Each row is a point. Any point is a mix of the corners, with weights that add up to 1. It lies inside the corners' shape when no weight is negative. Is each point inside? If not, which corners have a negative weight?
In the rows, 128 means zero.

Corners:
(1): [117 211 100]
(2): [228 119 179]
(3): [ 94  72 109]
(4): [ 52  57 156]
Points:
[182 108 163] -> inside
[182 146 155] -> outside (3)
[142 135 143] -> inside
[101  60 149] -> outside (1)
[173 114 138] -> outside (4)
[144 127 158] -> outside (3)
[130 178 129] -> outside (3)
[142 144 120] -> outside (4)
[136 154 108] -> outside (4)

Corners:
(1): [ 74  91 183 164  59 194 176 193]
(2): [ 25 115 174 139 110 158 175 163]
(3): [200 231 102 181  12 107 140 221]
(4): [106  81 126  80 135  65 138  86]
(5): [149 109  91  71 211 114 105 117]
(6): [100 136 135 199 117 128 179 165]
(7): [162 183  91 116 100 116 177 144]
(8): [157 150 171  98 118 105 158 110]
(9): [175 172  91 129 100  82 183 196]
Points:
[151 155 133 116 110 113 156 140] -> inside
[144 164 132 149  83 127 166 175] -> outside (4)
[121 124 133 118 120 117 167 147] -> outside (3)
[144 142 122 130 105 103 182 148] -> outside (2, 3, 5)
[104 108 152 114 100 129 148 135] -> outside (6, 9)
[168 154 105  98 137  90 143 111] -> outside (1, 2, 9)
[168 195 112 163  53 113 150 194] -> inside

Corners:
(1): [102 103 144 167 122 108 128 108  53 122 144 180]
(2): [129 186  90 102 123 128 135 151 150 163 142 114]
(3): [103 101 154 115 217 117 152 146 140   7 101  91]
(4): [170  98 153 109 167 179 124 138 156 145  95 127]
(5): [136 155  88 151  92 106 123 125 140 107 152 141]
(6): [144 173 113 139  92  91 125 169  91 142 136 149]
(7): [127 142  49  96  82 165 116 215 171 188 140 155]
(8): [151 133  90 117 115 118 106 127 129 154 142 116]
(9): [146 125 159  99 111 119 205 121 116  51 116 104]
(10): [164 111 164 208 119 214 106  95 128 141 161 115]
(11): [ 88 123  97 155 124  97 132 148 132 154 158 154]
(12): [128 113 159 151 123 153  95 104 136 120 145 114]
(13): [144 118 146 101 106 126 192 142 125 120  54 112]
Points:
[125 138 133 135 108 100 153 130 105 119 124 143] -> outside (3, 7, 8, 10)
[136 110 136 126 127 145 145 133 134 115 116 124] -> outside (2, 6)
[143 148 106 137 101 138 131 144 129 157 140 139] -> outside (3, 12)
[138 123 132 133 128 141 134 136 129 125 124 136] -> outside (8)
[132 120 133 135 124 126 139 135 117 115 120 134] -> outside (2)
[140 127 117 123 104 122 137 141 126 139 123 140] -> outside (2, 3, 10)
[118 110 139 145 132 127 149 135 101  98 130 135] -> outside (2, 4, 5, 12)
[144 131 125 138 124 146 126 130 138 131 133 127] -> inside
[139 126 119 132 124 135 124 131 130 135 133 123] -> inside

Corners:
(1): [169  93  92  59 201  68 191 152  89  73 156 148 173 130 101 144 157 238
 216 127]
(2): [117 136 140 114  94 128  55 195 172 106 134 117 105  44  74 116 119 106
  37 109]
(3): [122  15  39 150  84  65 117 108 186 120 193 127 176 146 127  63 126 136
 151  96]
(4): [132  76 136  60 143  27 169 102 112  78 124 135 143 168 148  68 167 204
 153 165]
(5): [ 81 184 173 135 146 176 139 242 105 191  84  91  97 128 174 130  66   8
 140 180]
(6): [ 83 160 160 140 139 155 135 211 135  80 142  87  96 108 151 165  30  31
 100 128]
(7): [110  95 121 204 142  97 120 120 132  82 212 126 129 131  98 149 118 175
 151  84]
(8): [114 175 186 105 166 111 195 150 137 138 127 134  66 128 136 184  57  45
  93 151]
(9): [109  97 188 111  71 146  90 222 115 166 162  74 141 105 110 101  58 145
 118  97]
(10): [200 111 128  47 156  83  81  61 120 107  83 139 130 125 158 104 143 155
 172 122]
(11): [216 115 134  86 161  83 149 103  79  70 161 137 164 161 156 185 168 142
 174 157]
(12): [196 116  56 116 156  69 209  55 114 103 110 198 126 112 129 107 145 205
 173 185]
(13): [117 158 221 119 108 174 126 203 159 165  61 117 108 153 132 176  74  84
  97 160]
(14): [ 69 123 193 117  90 132  61 168 139 111 159 146 128 126  73 127  63  80
 108 119]
(15): [141  49 113 152 142 143  96 122 163 108 178 172 148 101 114  78 107 157
 103  91]
(16): [120  93 130 181 114 114  43 194 168 114 210 119 224 120 111 100  96 155
 136  94]
(17): [100 161 162  79 170 135 168 189 121 160 101  95  80 197 106 129  53  80
  83 178]
(18): [ 73 167 143  60 166 141 136 165 130 116  86 128 127 114 147 188 105 119
  46 180]
(19): [153  99 165  83 149  69 187  42 140 120 141 131  73 122 125 101 118 157
 191 225]
(20): [154  43 141 167 138 128  68  64 150 108 160  86 219  65  85  64 105 154
 117  71]
(21): [ 91  41 145 191 150  93  28 179 131 128 128 153 173 138  82 138  92 165
 125 113]
Points:
[122 121 142 125 136 123 117 154 133 120 139 122 129 121 121 132  95 114
 126 134] -> outside (4)
[127 111 137 119 144 113 133 143 139 122 133 126 127 117 117 118 101 137
 122 137] -> outside (11, 14)
[119 115 147 119 137 112 125 139 131 116 143 130 125 125 117 127 101 127
 136 142] -> inside
[ 88 105 176 145 135 136  74 181 130 125 139 116 155 118 120 130  85 138
 135 118] -> outside (2, 3, 8, 11, 12, 17)
[146  97 135 112 141  97 144 103 134 103 155 128 136 130 123 119 109 148
 147 138] -> outside (2, 5, 21)

Corners:
(1): [ 65 199 173 135  50 108 141 111 143 173 129 120 178 169 127  92 208 219
 139 149]
(2): [ 83 144 109 102  96  87 156 129  92 182  92 111 160  74 149 169 182 122
 117 120]
(3): [160 167 111 116 119 149 162 106 179  88 117 175  69  62  93 158 145  92
 143 143]
(4): [105 140  77 112 107 124  70  87  60 100 158 102  28  26  78 179  86 170
 173  58]
(5): [ 62 168 105 108 175 171  99 103  74 116 176 147  91  44 203 148 107 122
 108 148]
(6): [109 101  93 130 131 119 132 171 142 185 107 111  97 125 115  89  92  97
  65 133]
(7): [151 187 160 147  93 112 166 133  94 168 160 154 174 106 179 136 157 104
 229 121]
(8): [109  27 115 131  89  99  72  77  55 221 125 200 149 112 140 120  51  82
 163 146]
(9): [117  68 115 113 185 133 132  70 144 171 119 125 107 102 109 146 159 182
  55  57]
(10): [146   7 131 102 194 107 141 140  97 147  60 179 100  69 166  71  56 110
 106  55]
(11): [181  57 167  92 132 132 187 107 172 161  67 104 169  44  77 110 108 163
  83 164]
(12): [ 75  77  72 127  97  56  77 112 134 159 178 114  46 133  90 157 190 124
  68 157]
(13): [128 152 112 185  93 113 188 128 182 122 118 153 170 165 174 109  72 168
 160 141]
(14): [143 165  44  90 146 103 166 123 165 177  99 165 107  44 164 164 181 157
 111 131]
(15): [132 158 178 171 111  81 116  85 102 161 127 152 107  70 142 136 138 152
  76 100]
(16): [159  92 184 122 219 103 130 132 124 128  59 164 189  95  72  72  23  83
 164 122]
(17): [149 132 160 165 117 133 185 128  71 118  25 105 184 152  82  79  62 182
 104 130]
(18): [ 98 109  98  81  66 144  71 134 149 116 139 128 151 162 172 111  60 126
 165 180]
(19): [150 105 152 134 156 129 137 208  31 205  43  99 136  29  41 181 116 179
 157  75]
(20): [ 69 128 106 105 108 134  98  71  63 242  59 111 105 161 149 159 151 165
 139 139]
(21): [116 147  54 123  62 162 139 220 162  67  61 104 134  97 207  69 119  68
 208 181]
Points:
[115 133 126 130 115 124 133 123 119 138 121 128 125 107 134 127 116 138
 137 129] -> outside (8, 14)
[131 116 131 124 128 125 140 126 110 159  88 135 137  86 129 124 109 141
 132 122] -> outside (12)
[130 120 122 121 127 118 139 126 128 143 109 135 124  80 116 128 118 134
 124 125] -> outside (20)
[108 106 143 133  99 132 121 129 102 170  98 137 185 136 158  97  83 121
 154 155] -> outside (3, 4, 10, 12, 14)
[115 117 134 131 104 114 127 126 103 162 131 128 126  99 119 139 126 147
 123 121] -> outside (14, 16, 20, 21)
[135 152 136 134 108 117 149 126 108 158 129 145 145 100 150 132 137 122
 173 125] -> inside
[129 114 105 117 116 114 130 127 100 165 101 124 105  78 118 141 127 134
 124 110] -> outside (1, 5, 13, 16)
[107 119 123 130 118 117 109 122  90 152 117 130 110 102 119 128 118 130
 134 112] -> outside (11, 13, 14)
[117 138 115 128 116 107 160 127 149 149  97 121 130 121 119 111 154 144
 119 128] -> outside (5, 8, 15, 18, 19)
